Each row of a before or after table is a point. The points were changed in one or more steps. Then noise was added and the rows were shuffled. The steps act on how far a point lies along the listed directions, d1 being the first. What was done? A step turns or swaps two directions, mirrors them in a line or flattens them onto one, adds a multiple of one to another, or multiplies one. Angles are multiples of 10 degrees, from the lower direction toward the higher: turns from -170 to 170, lines from 10 to 170 but not 90. Use the fewest steps. Two steps may share a direction if one is a turn and the other turns, adds or multiplies; they go together, in the order done. Otherwise the lowest direction goes first.

Directions:
(1): [-3.4  2.5  3.5]
(2): [3.5 4.3 0.3]
(3): [-2.6  2.4 -4.3]
Before:
[[-2.0 -1.9 -0.9]
 [ 0.3  0.7 -1.4]
 [ 3.2 -4.9 -3.7]
 [-0.4 -3.5 -1.6]
 [ 4.3  4.6 -0.1]
 [-0.7 -8.0 -0.1]
 [-0.9 -3.5 -6.0]
 [-2.6  3.3 -0.6]]
After (8 x 3):
[[ 2.7  1.1  3.1]
 [ 0.2 -3.4 -2.0]
 [-3.5 -5.8 -2.2]
 [ 0.7 -7.0  0.3]
 [-0.3 -0.8  1.4]
 [ 2.0 -1.9 -1.1]
 [ 0.8 -4.4 -6.9]
 [-4.3  2.3  3.9]]
Steps: swap d1 and d2; multiply d3 by -1

Directions:
(1): [-0.2 -1.5 -2.0 -5.9]
(2): [-3.1 -0.8  5.3 -1.5]
(3): [-1.7  6.0 -0.5 -1.3]
(4): [ 5.3  1.5  2.9 -1.5]
Before (12 x 4):
[[ 0.3  0.8  0.0 -2.5]
 [ 0.2 -1.5  4.2 -0.9]
 [ 1.0 -1.1 -1.6 -0.9]
 [ 1.2 -0.6  4.3 -0.6]
 [ 1.4 -3.0  0.7 -3.1]
 [-1.5 -1.9 -0.4  0.8]
 [-1.8  0.6 -1.8  3.4]
 [ 5.5  3.7 -2.8  1.9]
 [-0.8  0.2  3.3 -2.1]
 [ 4.4 -1.2 -1.8 -2.1]
 [-2.6 -5.1 -5.7  2.7]
 [ 2.3  5.4  2.3 -1.5]]
After, 12 rows:
[[-4.1 -0.2 -3.0  4.1]
 [-7.7 -6.5 -8.6  4.4]
 [ 0.1  0.6  3.7 -2.1]
 [ 3.7  0.5  5.6 -1.3]
 [ 2.7 -2.1  1.2 -3.2]
 [ 6.4  6.7  4.3 -2.5]
 [ 1.0 -1.3 -1.4 -0.8]
 [ 1.5 -1.0  5.2 -1.5]
 [ 8.7  4.3 -1.3  1.2]
 [ 0.8  1.2  0.3 -3.3]
 [-3.5 -2.3 -0.8  1.4]
 [ 6.6 -0.6 -0.5 -2.9]]
Steps: multiply d4 by 2

Directions:
(1): [-3.8 -4.2 -2.6  2.0  0.8 -4.2]
(2): [ 1.0  4.5 -2.2 -2.8  0.6 -5.2]
(3): [-3.9 -1.1  2.6 -5.9  1.7  0.5]
(4): [ 2.4 -2.5 -5.7 -3.1  1.2  2.5]
(5): [ 3.9 -3.8  2.4 -2.1 -3.6 -2.9]
(6): [-3.1  1.3 -2.2 -0.9 -6.6  1.2]
Before:
[[-2.3  1.3 -2.0 -1.8 -2.3 -1.6]
 [-3.2 -5.3  1.2  0.5  1.7 -2.7]
 [-2.3 -1.0 -0.5 -3.4  2.8 -3.2]
 [ 4.1  1.7 -4.5  1.8  1.8  0.3]
 [-1.3  2.3  3.1 -1.7  1.0 -1.4]
 [-0.7 -1.7 -0.4  1.4  2.3  2.6]
 [-6.9 -2.0  2.8  4.0  5.4 10.4]
 [-1.4  1.7  3.6 -1.5  2.7 -0.6]
 [-3.9 -4.5  3.1  1.3  2.3 -0.9]
 [-2.0 -4.3  4.2  1.4 -2.0  4.9]
 [-0.3 -3.1  3.0 -2.2  2.1  2.8]]
After, 11 rows:
[[-5.7 -5.2  3.2  3.1  3.1  2.3]
 [-1.1  1.3 -1.7  0.4  3.3  0.7]
 [-1.7  0.4 -1.3 -2.1 -3.2 -2.1]
 [-4.9 -2.8  2.7  3.2  0.4  7.7]
 [-1.6 -2.0  0.1 -4.0  2.0 -4.0]
 [-1.3 -1.1  1.8 -2.3  3.4  3.1]
 [-4.3 -5.7  1.2  1.6  2.1 -0.8]
 [-1.6 -1.1  5.3 -0.1  0.0  1.2]
 [ 5.7  4.3 -5.7 -0.7  1.4 -4.5]
 [-1.3 -0.6  5.1 -0.8  1.9  1.6]
 [-8.0  4.4 -0.6  2.8  8.0  7.4]]
Steps: turn d2 and d5 by 40 degrees; add 1.5 times d4 to d2

Directions:
(1): [ 0.2 -2.8 -2.2 -2.0  1.7 -3.3 -4.4 -5.7]
(2): [-0.1  4.0  5.4 -4.7  3.0 -0.3 -2.3  0.4]
(3): [ 3.4 -3.1  3.0  2.2  1.5  6.1 -1.9 -1.9]
(4): [ 2.3 -0.7  4.1  4.3  2.2 -5.2  2.7 -1.1]
Before:
[[  2.7  -3.1   0.8   0.9   1.3  -5.7  -2.4  -3.1]
 [  2.0   0.3   3.9   1.3   2.7  -2.2  -1.9  -2.0]
 [  0.6   1.9   2.4  -1.8   1.5  -0.8  -1.9  -0.8]
 [  1.0   0.9   1.1  -1.1   1.9  -3.5  -2.6  -1.5]
 [  1.8  -4.2  -2.3   3.3  -3.9   3.4  -2.4   2.3]
 [ -3.8  -0.4  -4.5  -4.2   1.3   2.9  -3.7  -3.2]
 [  1.0  -0.1   3.2  -1.2   1.3   1.5  -2.6  -2.1]
 [ -3.6  -1.9  -7.8   1.4  -1.7 -13.3   1.8  -3.0]
 [  2.4   0.0   3.9  -2.4   1.5  -1.1  -2.3  -2.8]
 [ -0.3  -3.4  -2.3  -2.0  -1.5   6.7  -3.1   0.0]
 [  1.0   2.4  -0.2   2.7  -1.2  -0.9   5.9   4.7]
 [  1.8  -5.6  -6.3   1.4  -3.9  -2.4  -1.7  -4.4]
 [ -0.2   2.3   5.5   3.0   1.3   1.4   2.4   1.9]]
After (13 x 8):
[[ -1.5  -7.2 -11.0  -1.9  -3.4   7.3  -6.2  -4.4]
 [ -1.8  -0.6  -1.2   0.8  -1.0  -8.2   3.0   0.8]
 [  1.8  -6.6  -7.8   2.7  -4.6  -3.2  -0.9  -4.5]
 [  2.5   0.6   4.6  -3.1   2.1  -1.5  -2.5  -2.7]
 [  1.0  -3.4  -2.6   6.0  -4.4  -4.8   1.1   2.7]
 [  1.2   0.2   1.0  -2.0   1.9   0.1  -4.6  -1.7]
 [  0.8   1.1   4.3  -1.0   1.8  -2.7  -0.9  -1.6]
 [  0.3   2.0   3.3  -2.9   2.0  -0.3  -2.2  -0.7]
 [  1.7   1.2  -0.9   1.9  -1.5   6.2   3.3   4.1]
 [  2.3  -0.1   4.3   0.2   3.2   0.6  -3.4  -2.1]
 [  3.2  -4.1   0.3  -0.4   0.8   0.3  -5.0  -3.4]
 [ -4.8   2.0  -3.8  -2.4   1.5  -5.7  -0.6  -2.8]
 [  0.2   2.4   5.7   2.0   1.5   3.5   1.3   2.1]]
Steps: multiply d2 by 1.3; swap d3 and d4

Directions:
(1): [ 3.6 -0.7 -4.6  1.8 -0.1  2.1  6.6  0.1 -2.4]
(2): [ 1.6 -5.4 -0.1 -3.3 -2.5 -5.3  0.6 -3.3 -1.6]
(3): [ 1.8 -0.9  5.4  1.8  1.0  0.3  4.1 -2.7  5.5]
Before:
[[-0.1  2.8 -5.2  0.2 -0.1  1.8 -2.2  1.9 -2.1]
 [ 0.9  1.1 -1.8  2.2  1.4  4.9  1.7  0.5  4.5]
 [-2.5 -2.0  1.9 -0.4  0.0 -1.0 -1.7  0.3 -0.1]
 [ 1.9 -2.2 -2.7 -2.3 -2.2 -2.8  1.4 -2.1 -5.0]
 [-0.4 -3.6  3.7 -0.9 -1.8 -5.2  1.1 -2.3  1.7]
 [-1.0  1.3  1.3  2.4  1.4  2.7  3.1  0.9  4.0]
 [-1.1  0.6 -4.9  0.3 -1.5 -0.7 -2.6  1.5 -3.0]
 [-1.6 -2.3  5.1 -2.7  0.0 -4.3 -4.9 -3.8  3.4]
 [-0.2  0.4 -2.1 -1.3 -1.6  0.1 -2.9  1.4 -4.1]
 [-3.2 -2.2  0.5 -3.5 -2.0 -6.2 -4.5 -0.5 -1.5]
 [-0.9  3.5  0.1  2.2  1.3  2.7  0.5  3.7  0.5]
 [-0.4 -2.3  0.4 -1.0 -1.5 -2.1 -1.4 -2.6 -1.0]
 [-0.3 -2.7  3.2 -3.7 -1.8 -4.6 -2.9 -4.3  1.4]]
After:
[[-2.8 -1.9  3.8 -0.2  0.2 -1.4 -2.2 -0.4  1.5]
 [-1.8  1.8 -2.9  1.4  0.7  2.8  0.7  2.7  0.0]
 [ 0.0  0.4 -1.4 -1.3 -1.5  0.0 -2.4  1.0 -3.5]
 [ 0.0  1.5 -6.8  0.9  0.6  5.0 -0.4  2.6 -0.4]
 [-2.0 -2.6 11.6 -2.4  0.9 -5.4 -5.2 -6.0  8.9]
 [-2.7 -2.9  7.4 -2.2 -1.1 -6.9 -3.2 -3.2  4.6]
 [ 0.4 -2.9  4.3  0.0 -0.7 -2.1  0.6 -4.2  2.8]
 [-1.0  0.6 -5.0  0.4 -1.3 -0.6 -2.2  1.3 -3.2]
 [ 4.5 -3.1  1.5 -0.1 -1.3 -2.1  6.8 -4.7 -0.2]
 [ 0.5 -3.5 10.5 -2.4 -0.7 -5.0 -0.7 -7.4  8.2]
 [-2.5  4.3 -5.3  0.5  0.3  2.6 -3.1  6.2 -4.8]
 [ 0.9 -4.4  9.5  0.7 -0.8 -5.3  4.2 -5.0  7.3]
 [-0.6  3.1 -8.2 -0.4 -0.6  1.9 -3.3  3.1 -5.0]]
Steps: multiply d1 by 1.6; add 1.5 times d2 to d3

Directions:
(1): [-3.1  2.1 -2.1  2.2 -7.0 -1.6  0.1  0.0  2.4  3.0  4.7]
(2): [ 0.7  4.5  3.3  1.7 -0.3  2.5 -0.8  8.0 -2.4  1.0  0.0]
(3): [-7.1 -3.5  0.7  4.1  0.4  0.1 -3.1  0.2 -2.3  1.6 -3.9]
(4): [ 0.2  2.4 -0.7  0.8  4.2 -8.5 -3.0  1.6  1.5  1.1  0.4]
(5): [ 1.4  5.9  0.8  5.1 -1.4  0.1  0.1 -4.4  0.8 -2.7 -4.5]
(6): [-5.6  4.7 -0.9 -6.3 -0.2 -0.2 -0.6 -0.8 -2.4 -3.4 -0.3]
Before:
[[  2.1   5.0   0.4   2.5  -2.1   4.1  -0.3   0.3  -1.4  -1.8   0.4]
 [ -0.1   2.2  -1.3  -3.3  -1.8  -0.9   2.9  -9.8   1.5  -3.2  -0.9]
 [  3.3   8.1   3.2   9.3  -0.6  -2.3   2.2  -2.8   1.8  -0.8  -5.6]
 [  2.5   2.2   1.8   4.2  -1.3  -1.7   0.2  -0.3   0.0  -1.3   0.1]
 [-13.7  -4.3   1.2   4.0   2.0  -0.4  -4.3   0.6  -5.4   4.0  -7.6]
 [ -2.3   1.4   0.9  -4.7  -5.3   4.9   4.2   3.3  -0.1  -1.7   2.3]
 [ -2.1  -2.0   0.1   3.6  -1.0  -1.4   0.0   1.9   1.5   2.8   0.4]
 [  2.8   3.5  -1.9   2.3   0.4  -0.1   2.5  -2.0   2.8  -0.9   0.1]
 [  1.6  -2.5  -1.5  -2.0   7.2  -3.4  -1.0  -8.7  -0.9  -3.4  -4.5]
 [  0.7  -0.4   1.7   0.9   0.8   5.4   3.1   1.9  -0.7  -2.4  -2.7]
 [  0.3   3.2   2.2  -0.3   1.0  -3.7  -1.3   4.5  -1.7  -1.2   3.2]
 [  1.0   3.7  -0.7  -2.5  -0.8  -2.1   1.1   3.6  -2.4  -2.4   3.7]]
After (12 x 11):
[[-11.8  -5.4   1.3   6.5   1.9  -0.8  -3.9  -1.0  -4.3   4.4  -8.1]
 [  1.9   3.4  -0.6  -0.2   1.2   1.0   2.1   4.3   0.7   0.6   2.4]
 [  0.6   0.2  -0.1   0.0  -5.9   3.5   4.8  -3.4   2.7  -2.2   0.2]
 [  1.5   3.4   0.8   2.6   0.2  -5.0  -0.6  -2.7   0.7  -2.9   0.8]
 [  1.4  -1.7   2.3  -4.9  -0.3   2.1   2.2   6.5  -1.6   3.0   5.1]
 [  0.5   8.5   5.5   3.9   0.3  -0.1   1.0   9.6  -2.4   1.6  -1.2]
 [  0.5   0.1   1.4   0.9   0.6   4.9   3.1   0.0  -0.4  -3.2  -3.2]
 [  2.2   4.8   0.4   2.6  -2.1   4.1  -0.3   0.8  -1.6  -1.5   0.5]
 [  3.3   2.8  -1.6   1.2  -1.4  -3.2   1.7  -2.1   0.0  -3.0   1.7]
 [ -3.9  -0.4  -0.6   2.2  -1.3  -2.0   0.0  -0.4   1.5   1.1  -0.5]
 [  1.0   3.0   2.2   1.9  -1.2  -0.9  -0.3   2.6  -1.2  -1.2   1.0]
 [  1.3  -4.8   1.5  -4.9   8.6  -0.7  -2.0   5.9  -4.3   1.4   0.9]]
Steps: swap d2 and d5; multiply d6 by 0
